Rows are points. The ring and each string are closed loops that go straight from each point to the next, and from the last back to the first. Before rounding, they use only three directions, however many columns there are. How many times does the string pass through the ring? Passing back the other way cancels.
In the rows, zero is written as 128.

Ring (8 x 4):
[[142 134 115 151]
 [ 95 154 124 181]
 [ 88 146 141 154]
 [100 125 147 123]
 [128  96 139  93]
 [163  83 129  77]
 [188  87 123  76]
 [177 112 117 112]]
String (24 x 4):
[[128 117 147 101]
 [130 111 159  78]
 [147 104 160  62]
 [140 110 139  99]
 [114 113 125 134]
 [100 111 118 149]
 [138 104 128 109]
 [187  89 139  57]
 [149 105 128 106]
 [128 103 114 132]
 [159  89 113 106]
 [225  68 122  41]
 [232  72 132  28]
 [195  89 134  60]
 [238  66 142   7]
 [208  57 133  26]
 [127  89 120 112]
 [108 108 121 139]
 [137 113 133 112]
 [146 101 150  74]
 [127  99 165  60]
 [ 95 114 150 111]
 [ 76 122 132 152]
 [117 120 130 132]]
Times through: 1

Ring (8 x 8):
[[183 120 141 105 158 136  98  79]
 [174 165 103 115 165 102 141 109]
 [150 178  92 120 159  82 157 146]
 [108 157 113 118 141  77 155 196]
 [ 96 132 140 112 135  90 148 204]
 [101  87 187  99 132 125 126 182]
 [136  70 196  95 138 151  92 128]
 [170  92 167 100 149 150  83  88]]
String (24 x 8):
[[136 113 152 106 142 121 112 142]
 [139  71 216  89 151 157 135 128]
 [156  37 241  82 148 187  96  93]
 [161  79 163 102 134 151  39  90]
 [153 111 142 107 142 127  83 115]
 [163 115 131 110 142 127  69 101]
 [149 122 144 107 150 121 119 127]
 [182 124 155 102 169 137 141  87]
 [212 148 136 104 186 135 158  55]
 [195 172  82 119 166 104 111  78]
 [191 175 119 110 187 108 197  96]
 [159 151 137 107 169 109 180 130]
 [161 191  96 118 174  82 197 140]
 [144 214  60 128 163  54 186 167]
 [128 188  98 120 161  68 201 182]
 [111 186  62 130 133  54 122 195]
 [120 149 106 119 135  86 113 172]
 [130 128 146 108 148 109 143 157]
 [ 85 129 164 106 142  92 193 223]
 [ 68 114 164 108 125  91 156 237]
 [ 80  92 197  98 133 115 165 217]
 [ 87  86 178 103 120 117 106 199]
 [107  95 151 109 119 116  68 169]
 [115  86 163 105 122 126  67 157]]
Times through: 3

Ring (9 x 12):
[[ 95 187 140 129  70 210 159 156 107 135  48  69]
 [ 74 198 187  98  95 172 160 123 123 145  52  96]
 [ 69 178 197  85 128 132 146 101 129 148  81 132]
 [ 85 122 151 105 161 102 112  96 115 142 139 171]
 [111  74  97 130 176  93  91 111 104 132 178 186]
 [131  57  79 132 176  93 101 132 118 127 176 178]
 [136  69  85 127 161 107 119 148 130 126 152 157]
 [131 118  94 135 110 166 145 170 123 126  96 102]
 [120 150 102 142  81 201 152 174 110 127  70  76]]
String (27 x 12):
[[120  86  77 148 144 134 101 136  94 127 155 151]
 [113  99 132 103 165  96 129 124 140 135 135 162]
 [119  96 101 129 146 125 119 137 116 130 138 147]
 [137  68  50 159 142 140 101 154  95 121 161 146]
 [143  66  60 147 147 129 113 159 114 122 153 145]
 [128  97  67 156 121 162 114 157  94 124 132 124]
 [114 121 138 103 140 122 147 140 144 134 104 132]
 [130 119 123 108 126 139 162 166 153 129  88 110]
 [137 127  82 146  88 194 154 188 119 122  79  77]
 [127 134  71 163  78 211 136 179  91 122  87  78]
 [119 134  73 165  84 206 125 167  81 124  99  89]
 [113 183 100 156  43 249 161 186  92 126  38  40]
 [ 94 207 162 114  59 216 182 164 126 137  19  51]
 [ 92 177 164 104  99 170 162 141 130 139  59  94]
 [103 142 119 132 108 168 132 141 104 133  98 112]
 [ 93 169 119 145  80 204 134 145  85 133  78  88]
 [ 69 210 175 115  75 200 153 126 101 143  47  82]
 [ 94 152 124 134 105 173 127 133  95 135  98 113]
 [ 85 158 171  95 130 133 145 116 131 143  90 131]
 [ 63 180 229  58 148 101 156  87 154 154  80 148]
 [ 50 177 242  51 166  79 143  65 150 158  97 172]
 [ 79 133 148 113 149 118 108  95 101 142 135 163]
 [ 98 117 116 130 141 132 108 117  97 135 138 152]
 [ 98 120 143 106 153 110 125 115 126 138 127 156]
 [ 98  86 138 101 191  67 102  93 126 140 170 199]
 [114  40  83 131 208  58  69  96 101 132 219 223]
 [128  43  38 168 170 113  67 127  73 123 207 186]]
Times through: 2

Ring (6 x 14):
[[166 140 121 130 113 135 157 147 141 116 152 107  69 140]
 [152 117 113 125 131 136  97 135 140 111 146  54 114 135]
 [101 103 115 116 152 122  83 124 126 127 118  71 177 111]
 [ 94 111 111 119 130 138  95 116 121 139 111 133 167 118]
 [125 130 111 127 104 151 132 124 127 136 126 165 111 135]
 [148 147 122 130 103 137 180 142 133 130 140 166  70 136]]
String (29 x 14):
[[156 128 112 129 111 148 121 133 138 118 146 104  90 143]
 [132 135 126 124 129 118 164 145 131 127 134 123 105 121]
 [143 138 129 125 131 115 169 150 135 122 141 109  93 123]
 [187 132 118 131 120 137 129 150 149 100 166  48  64 147]
 [187 118 104 132 114 158  78 134 150  98 165  32  81 157]
 [176 112 103 130 118 158  65 129 147 100 159  30  98 153]
 [148 116 108 126 120 149  89 127 138 116 142  78 115 140]
 [121 123 120 121 134 125 129 134 129 128 128 109 131 120]
 [ 99 113 127 114 161 102 122 138 125 128 119  77 167 102]
 [102  96 115 114 163 117  66 125 128 121 120  37 188 109]
 [ 95  95 113 113 160 120  62 121 126 125 116  49 195 108]
 [123 101 103 121 132 148  55 116 132 120 129  65 157 131]
 [119 114 112 122 130 137  98 125 129 127 126  99 143 125]
 [ 85 113 122 115 150 113 119 128 120 139 108 118 175 102]
 [ 50 112 130 108 166  93 137 128 109 152  89 142 209  82]
 [ 66  97 109 113 144 133  70 107 114 145  96 125 210 105]
 [110 102  97 123 116 163  52 104 126 131 118 113 163 134]
 [125 114 105 125 115 154  87 117 130 128 128 117 134 136]
 [121 123 116 123 124 135 123 129 128 130 127 125 128 125]
 [120 125 116 123 123 135 127 129 128 132 125 132 127 125]
 [ 91 136 129 119 130 114 178 136 118 148 109 184 136 106]
 [114 141 119 126 103 141 170 129 122 145 119 206 106 127]
 [148 139 108 133  86 164 141 125 133 132 137 177  78 149]
 [168 134 102 135  82 176 116 123 140 121 149 144  67 161]
 [144 132 114 129 107 147 135 132 134 126 138 135  94 139]
 [121 140 128 123 125 118 180 143 127 135 127 156 106 118]
 [138 165 140 128 113 108 249 161 129 138 135 198  57 120]
 [165 158 129 132 102 129 211 155 138 125 150 162  42 138]
 [181 145 117 134  97 148 160 145 144 114 159 122  46 152]]
Times through: 5
String (27 x 14):
[[ 98 129 123 120 129 121 154 132 120 143 113 163 140 112]
 [102 132 115 124 107 144 147 121 120 148 112 199 128 124]
 [134 127 102 130  90 170 110 115 129 134 129 170 105 147]
 [150 121  97 132  90 177  86 114 135 124 139 134  99 155]
 [132 123 111 126 116 145 115 126 131 127 132 123 117 134]
 [ 91 133 126 119 128 118 167 132 118 148 109 182 141 108]
 [ 93 123 114 121 117 140 127 118 119 147 108 179 149 119]
 [ 99 107  98 123 109 165  67 101 122 140 111 151 163 133]
 [119 107 100 124 116 160  66 110 129 129 124 111 149 136]
 [115 122 118 121 130 129 124 130 127 131 124 120 136 121]
 [ 68 115 129 111 159  99 136 131 115 145  99 130 189  91]
 [ 44 103 132 104 183  83 118 129 110 148  88 105 230  74]
 [ 64  96 125 107 179  95  89 126 117 136 100  67 221  86]
 [118  95 107 118 148 136  47 119 132 117 128  36 173 123]
 [146 102 100 125 125 156  47 118 139 111 142  44 136 142]
 [128 117 114 122 131 134 106 130 132 123 132  91 132 126]
 [107 117 126 116 153 107 128 138 127 128 122  87 154 107]
 [119 101 116 116 159 118  73 131 133 115 130  25 167 115]
 [135  96 105 121 143 141  44 122 137 110 138  20 156 131]
 [148 102  99 126 121 161  46 117 139 111 142  49 133 145]
 [115 119 119 120 136 125 119 131 128 129 125 105 141 118]
 [ 67 112 131 109 169  91 134 134 115 142 100 110 196  86]
 [ 37  97 127 104 181  90 101 122 108 149  84 105 242  75]
 [ 52 105 124 108 163 103 111 121 110 150  90 129 216  87]
 [ 79  96 102 116 133 149  52 101 118 141 102 121 199 117]
 [128 109  99 126 110 165  66 110 131 126 128 112 137 141]
 [121 122 115 123 123 137 120 127 128 131 126 126 128 126]]
Times through: 5
